Each row is a point. The points of each table are mixes of a few directions, plus a little noise. How many directions does each table use, and how many do they share? Where both have some left over, give the other angles between the two spaces (their principal angles), to ten degrees, smallest first.
(in the rows, 128 means zero)

First (4 x 3)
[[102 138 118]
 [ 45 161  98]
 [177 109 146]
 [188 104 150]]
Second (5 x 3)
[[138 138 113]
 [144 177 140]
 [121  72  84]
 [113 170 215]
 [124  82  89]]
Directions: first 1, second 2, shared 0; angles 90

First (7 x 4)
[[ 73 111  74 119]
 [131 133 128 130]
 [161 187 119 152]
 [108  85 141 112]
 [126  31 212  92]
 [153 156 136 140]
 [142 193  87 154]]
Second (7 x 4)
[[ 30  90 153 105]
 [124 170 151 142]
 [151 175 143 147]
 [227 158  99 148]
 [104  83 117 109]
 [109 148 147 133]
 [149  67  88 109]]
Directions: first 2, second 2, shared 1; angles 90

First (9 x 8)
[[138 128 133 135 150 141  79 112]
 [144 130 126 108  79 153 142 126]
 [113 125 131 156 198 104  87 122]
 [156 134 126  91  39 173 154 125]
 [ 94 121 131 172 234  73  99 131]
 [ 88 122 128 157 187  67 164 152]
 [103 124 128 156 188  89 124 135]
 [139 132 122  86  21 151 216 146]
 [178 135 131  93  54 203  86 102]]
Second (8 x 8)
[[129 128 129 127 125 129 126 129]
 [196 139 133  85  43 230  51  87]
 [ 96 123 127 148 168  81 162 146]
 [190 138 133  88  50 223  58  90]
 [ 80 121 125 158 189  57 181 157]
 [ 91 123 125 153 176  71 169 151]
 [127 127 126 129 129 125 131 129]
 [115 127 127 134 145 109 142 136]]
Directions: first 2, second 1, shared 1

First (9 x 9)
[[128  92 141 106 106 147 110  81 110]
 [131 119  91 107 126 150 143 113 141]
 [132 171  99 152 124 169 178 157 154]
 [136 145  86 124 127 170 163 127 154]
 [142 166 142 148 158 136 113 136 150]
 [ 85  96 146 150  45 100 188 175  66]
 [151 189 249 194 169 119  53 132 125]
 [126  89 137  98 155  66  74 110 116]
 [121  86  63  77 142  94 130 120 136]]
Second (8 x 9)
[[ 74 130 136 117 208 120 111 123 133]
 [156 141 158 137  26 122 147 132 108]
 [129  90  90 146 169 145 139 145 124]
 [195 107 142 166  74 132 117 137 110]
 [ 77 136 148 118 188 117 112 122 128]
 [226 126 110 139  92 136 100 116 150]
 [ 25 152 101  75 214 126 148 119 152]
 [142 142 139 125  53 126 150 129 119]]
Directions: first 4, second 4, shared 2; angles 70, 90

First (8 x 12)
[[127  88 111 107  71 102 144 108 133 130 133 112]
 [119 130  99 125 123 110 126 125 125 134 127 145]
 [115  69  65  92  34  66 151  93 132 139 135 125]
 [128 110 121 118 102 117 135 119 131 129 131 120]
 [120 132 105 127 128 115 125 127 125 133 127 143]
 [127 136 128 132 138 131 125 131 127 128 127 133]
 [136 182 174 159 210 177 107 158 123 120 121 137]
 [152 177 222 163 216 206 110 163 128 110 123 109]]
Second (10 x 12)
[[137  68 172 106 135 154 176 139 131 176 108 229]
 [129 131 126 129 127 127 126 128 127 125 130 121]
 [123 161 105 140 123 114 102 121 126 101 138  73]
 [133  95 151 117 131 142 154 133 130 153 117 182]
 [125 148 114 136 125 119 111 124 128 112 136  94]
 [127 131 125 130 128 127 125 127 127 125 130 123]
 [140  55 179 101 136 159 185 142 132 185 104 249]
 [125 148 114 134 127 120 113 124 127 112 133  96]
 [118 197  79 153 121  99  74 115 124  72 151  12]
 [125 143 117 133 127 122 116 125 126 115 134 102]]
Directions: first 2, second 1, shared 0; angles 90

First (11 x 14)
[[146  91 140 125 108  87 137  87 168  80  95 138 150  56]
 [148  88 101 122  90  53 165 126 152 160  88 143 164 110]
 [142 101 101 122  99  70 158 137 140 169  99 140 155 129]
 [ 91 202 153 137 189 249  76 157  72 120 199 102  68 197]
 [129 126 120 127 123 119 134 134 126 141 126 129 132 136]
 [139 108 102 124 105  82 154 140 135 169 108 136 150 137]
 [120 144 140 130 144 159 113 126 118 112 143 122 113 133]
 [100 184 183 138 188 243  67 113 102  49 185 105  73 128]
 [147  91 104 122  92  58 162 125 152 155  91 143 162 109]
 [101 182 138 135 170 209  97 159  82 140 178 110  87 192]
 [146  93 125 123 102  77 147 105 159 113  95 139 154  82]]
Second (9 x 14)
[[ 80  73  93 108 166 163 187 141  77 158  95  96 136 126]
 [158 103 148 120 114 173  97 162 164 150 139 137 111  88]
 [101 148 137 134 158  52 124  95 115  96 117 162  69 146]
 [139 125  97 192 156 121 117 184 137  89  59 116  95 104]
 [114 149 105  84 134  77  20 241 133 119 118 197 106  85]
 [156 134 172 132  99 155 175  42 133 131 147  89 144 175]
 [150 150 136  96  90 151 115 141 116 126 112  93 183 166]
 [143 114 138 167 129 152 163  89 149 129 141 113 121 123]
 [111 156 126 114 109 107 154  57 129 152 227 153 188 140]]
Directions: first 2, second 6, shared 0; angles 60, 80

First (11 x 20)
[[136 121 134 105 136 109 125 114 133 141 159  98 107 147 143 132 118  98
  123 116]
 [136 122 134 106 135 109 124 114 134 141 158  99 108 146 142 133 118  99
  124 116]
 [113 140 116 171 114 163 135 155 118 104  72 182 167  93 101 119 147 184
  137 151]
 [ 96 153 104 217  98 203 141 184 107  78   7 242 210  53  70 110 168 245
  148 176]
 [115 138 117 165 116 159 132 151 119 107  78 175 161  97 105 121 145 177
  136 148]
 [137 121 135 104 136 107 124 113 133 141 161  97 107 148 143 133 117  97
  123 115]
 [150 111 145  66 149  76 120  89 142 163 212  49  72 179 167 141 101  47
  114  95]
 [131 126 131 118 131 120 127 122 130 134 141 116 120 136 134 130 124 116
  126 123]
 [138 120 136  97 138 102 124 109 135 145 169  89 100 153 148 134 115  88
  122 112]
 [146 114 142  77 145  85 121  96 141 156 197  62  81 171 161 138 105  60
  116 100]
 [109 142 114 182 110 173 136 162 116  97  56 196 176  84  94 117 151 198
  140 157]]
Second (10 x 20)
[[131  67 202 117 116 156  94 157 191 150 123 105 128 130 182 125 112 185
   96 140]
 [112 113 148 177 103 187 124 176 145 108  54 187 177  85 118 117 142 229
  124 164]
 [121 170  90 133 146 107 101 109 106 122 122 130 126 126 106 122 158  62
  148 106]
 [118 154 110 139 139 123  93 123 122 124 108 135 134 118 116 119 157  93
  140 115]
 [141  99 161  92 135 110 111 117 157 153 169  80  99 156 166 133 109 105
  111 115]
 [145  95 159  90 129 111 139 117 148 150 178  83  98 158 162 139  96 120
  110 122]
 [136 172  55 127 126  99 227  97  52 104 163 149 120 138  72 145 108 105
  153 132]
 [132  59 218 107 124 150  59 154 211 162 128  85 119 136 201 121 119 164
   90 128]
 [133 167  63 136 123 110 216 106  60 102 148 157 129 130  75 142 111 121
  151 137]
 [111 184  73 162 138 126 116 122  90 104  87 168 150 103  80 118 169  95
  158 121]]
Directions: first 1, second 3, shared 1

First (9 x 24)
[[128 128 128 128 128 129 128 128 128 128 128 128 128 128 128 129 128 128
  128 127 127 128 128 127]
 [155 108 140 167 128 149 150 117 128  74 144 107  97 145 108 111 129 120
  154 151 155 103 125 122]
 [ 97 150 116  87 128 106 105 139 127 186 111 150 161 111 149 145 127 136
  100 105  98 154 132 135]
 [139 121 132 143 128 136 137 124 128 107 134 120 117 134 121 122 128 125
  139 137 139 119 127 125]
 [135 122 132 139 128 136 135 125 128 112 132 122 119 133 122 124 128 126
  136 134 136 121 127 125]
 [143 117 134 149 128 140 140 122 129  98 136 117 111 137 117 119 128 124
  142 140 143 115 126 124]
 [121 133 126 119 127 123 123 131 128 141 123 133 136 125 133 132 128 130
  121 122 122 134 129 131]
 [166 101 143 178 128 155 157 112 129  56 150 101  86 150 101 105 130 118
  164 159 165  95 123 119]
 [ 65 173 102  43 128  80  79 152 127 249  94 174 197  91 173 166 125 145
   69  78  67 183 138 143]]
Second (11 x 24)
[[167 131 102 136 116 117 122 114  90  97 107 118 170  66 112 160 115 190
  124 152 146 142 120 108]
 [128 111 149 120 107 131 119 157 190 117 107 194  69 168 170  98 136 103
  115 118 145 162 128 162]
 [147 123 110 132 111 141 136 137 154 121 134 146 137 126 142 135 152 125
  122 110 108  99 121 140]
 [128 126 118 134 144 124 120 117 108 125 138 106 153 109 119 131 135 130
  126 141 106 105 126 125]
 [121 111 151 120 121 124 113 147 170 119 112 174  82 158 160  93 132 103
  115 130 139 157 130 156]
 [ 90 138 132 147 151 137 134 157 145 152 132 153  64 196 133 163 129 104
  152 116 137 165 135 137]
 [123 153 129 116 129 128 153  94  71 153 144  57 179  98  80 139  99 150
  146 121 140 107 134  83]
 [104 129 141 121 144 130 130 121 127 149 148 105 128 146 123 106 132  96
  130 122 109 103 133 129]
 [155 143 118 117 104 129 148 102  93 127 128  89 183  78  99 140 109 169
  131 121 143 111 126  94]
 [121 120 129 136 129 133 122 152 162 125 122 168  88 162 151 131 141 110
  127 123 127 145 127 150]
 [124 122 127 129 150 115 110 110  99 122 134  98 156 102 118 114 128 129
  120 155 108 112 128 125]]
Directions: first 1, second 5, shared 0; angles 90

First (10 x 32)
[[138 131 127 140 129 128 138 131 126 140 139 128 123 140 131 130 136 143
  129 124 116 135 106 129 144 119 137 122 120 130 126 128]
 [ 75 148 108  99 136 192 126  55  74  56 173 184   7 118  90 186 120  56
   79 139 192 137 160 147  42 126 122 146 152 120  89 199]
 [179 122 138 174 122  94 148 175 152 202 124  94 185 160 162 101 155 202
  156 112  61 134  58 114 214 112 156 106  99 140 145  88]
 [169 111 148 146 119  71 125 194 179 184  82  78 239 130 160  73 127 182
  172 121  80 118 114 113 192 137 125 115 112 135 166  67]
 [ 94 139 114 116 134 175 133  77  88  85 164 168  39 129 104 172 130  83
   94 133 165 138 138 142  79 122 132 138 141 122  98 177]
 [107 115 140  81 125 101  90 145 157  92  70 110 194  83 123  94  86  88
  141 142 166 103 217 126  84 164  79 143 149 118 151 104]
 [152 122 134 147 125 105 134 157 146 163 115 105 173 138 145 107 135 163
  147 123  96 128 105 120 171 125 134 118 115 133 144 103]
 [152 121 136 142 121 102 129 162 151 164 110 105 180 135 147 100 131 161
  150 122  98 124 110 120 168 127 130 120 116 133 144  97]
 [107 139 116 128 132 165 138  89  94 108 162 158  52 136 112 164 138 109
  103 131 147 139 118 137 104 117 141 132 131 125 105 166]
 [103 134 121 109 132 156 121  98 109  89 140 150  84 117 109 150 118  91
  107 136 159 132 154 135  83 131 119 138 141 122 115 156]]
Second (9 x 32)
[[131 160 135 157 100 126 120 160 104 149 127 161 141 148 104 170 149 116
  166 150 114 171  77 128 151 160 108  99 122 106 165 133]
 [106 167  78 167  97 119 113 170 105  89 144 157 133 139 158 111 116 126
  191 134 105 125 103 115  97 113 130 106  14  98 233 143]
 [125  98 152  72 176 115 153 105 158 165  53 113  84  78 139 115  86 131
   97 118 152 107 177 159 169 129 135 131 170 170  69 101]
 [101 159 115 127 129 107 135 153 113 136  86 149 103 110 139 130  98 122
  173 140 118 131 121 139 145 130 121 104  79 128 187 111]
 [112 113 138  96 164 119 119 108 140  87 116  98 142 102 120 127 106 117
   83 128 133  78 196 125 109 125 131 155 174 146  86 103]
 [ 96 179 151 136 132 111 155  98  82 138 143  97 111 155  84 150 147 148
  124 139  91 151  81 100 165 121 108 172 182 153 132  88]
 [112 128 158  94 128 148 144  89 109 183 191 113 136 150  66 168 162 105
  143 155 151 166 130 134  99 120 103 126 232 119 119  92]
 [203  72 109 163  95 163 125 140 172 151 142 151 123 146 184  81 153 157
  116  88 150 150  86 137 134 124 161 110  61 113  95 207]
 [168  74 116 140 132 146  89 129 169  52 150 114 178 124 157 101 133 129
   60 101 139  73 181 116  83 130 156 150 117 119  65 173]]
Directions: first 2, second 6, shared 0; angles 30, 70

First (11 x 32)
[[157 117 119 117 183 183 154 124  95 115 178 144 169 138 138 131  98 100
  121 145 166 139 120 125 174 117 135 129 157  95 118 127]
 [ 30 158 164 156 176 134 124 189  62  91 116 148 111 162 112 129  84 121
  172 202 120 213  71 110 120  95  70 130 124 147  88 137]
 [209 140 136  68  93 200 157 110 104 172 221 212 133 178 101 133  98 109
   47 136 110  43 180 134 195 166 249 181 150  64 208  48]
 [110 142  92 160 159  98  97  68 188 145  96  48 128 129 112 136  69 149
  142 146 148 128 113 134  52 136  59 131 116 134 121 117]
 [108 137 136 170 147  76 109  85 130 133  96  97 130 140 138 131 146 141
  133 143 122 133  70 154  99 132 102 131 142 178 127 137]
 [121 133 147  98  72 127 131 136 129 147 132 156 107 134 100 142 123 131
  117 111  86  93 149 121 127 157 161 162 119 106 139 104]
 [102 102 171  92  92 124 157 126  89 127 133 156 146 116 106 173 128 106
  151  89  81 105  98 121 151 167 141 183 155  92  69 142]
 [139  91 122 132 101  91 128 151 151 104  84 107 131  65 169 115 218 133
  156  65 135 141 140 130 132 112 118  81 117 161  98 191]
 [161 169 147 166 111  86 105  76 120 169 132 156 101 192 137 109 178 152
   57 167 102  83  98 177 129 143 195 141 143 200 227  79]
 [ 89 127  99 114 107 139 113 205 176 103  92  97  94  80 116 111 103 143
  175 113 142 175 197  83  84  96  71  82  65 105  98 151]
 [182  94  75 133 167 149 134 138 166 101 128  86 159  71 178  99 161 123
  140  92 201 153 170 122 142  87 105  57 119 127 115 176]]
Second (11 x 32)
[[ 66 180 166 159 149 124 112 159  74 125 129 169  93 194 108 120 100 135
  121 212 103 167  83 133 120 114 125 144 127 164 157  93]
 [210 103 109  82 120 205 161 180 116 116 191 185 144 110 156  99 164 106
   91 101 164 117 208 112 210 105 203  92 127  91 164 129]
 [124 107 146 141 150 123 145 149  87  96 121 143 149 112 163 122 181 112
  147 117 141 160  94 134 168 105 125 104 150 154  99 174]
 [155 123  86 111 106 122 115  60 210 167 120  69 129 110  99 145  73 146
  119  94 133  70 165 126  71 164 113 151 114  88 136 103]
 [151 112 108 132 114 128 124 198 145  98 109 132 116  83 174  85 205 137
  138  98 158 164 180 121 145  79 136  51  95 160 138 173]
 [126 120 113  99  52  99 113 103 202 163  97  92 105  98  91 150 108 148
  135  74  92  74 174 116  72 172 125 156  96  94 123 113]
 [109 165 129 128 116 132 109 121 143 155 132 131  95 166  92 132  70 145
  109 166 105 114 138 123  94 141 128 156 113 119 163  78]
 [103 127 147 104  70 104 126 111 143 150 111 127 113 123  91 162 110 136
  136 100  76  90 129 124 101 171 133 176 121 104 110 112]
 [ 73 190 114 155 110  96  77 118 180 162  92  96  65 168  79 122  62 172
  119 185 101 129 140 125  36 134  88 141  78 149 174  71]
 [133  96 156 154 215 146 168 130  31  80 153 158 195 130 186 129 182  86
  148 142 165 180  40 149 211  96 128 112 195 156  77 185]
 [158  83 131 144 206 133 162  77  81 102 148 111 211 112 173 148 152  92
  147 111 171 145  53 150 181 122 111 126 195 131  67 181]]
Directions: first 6, second 5, shared 5
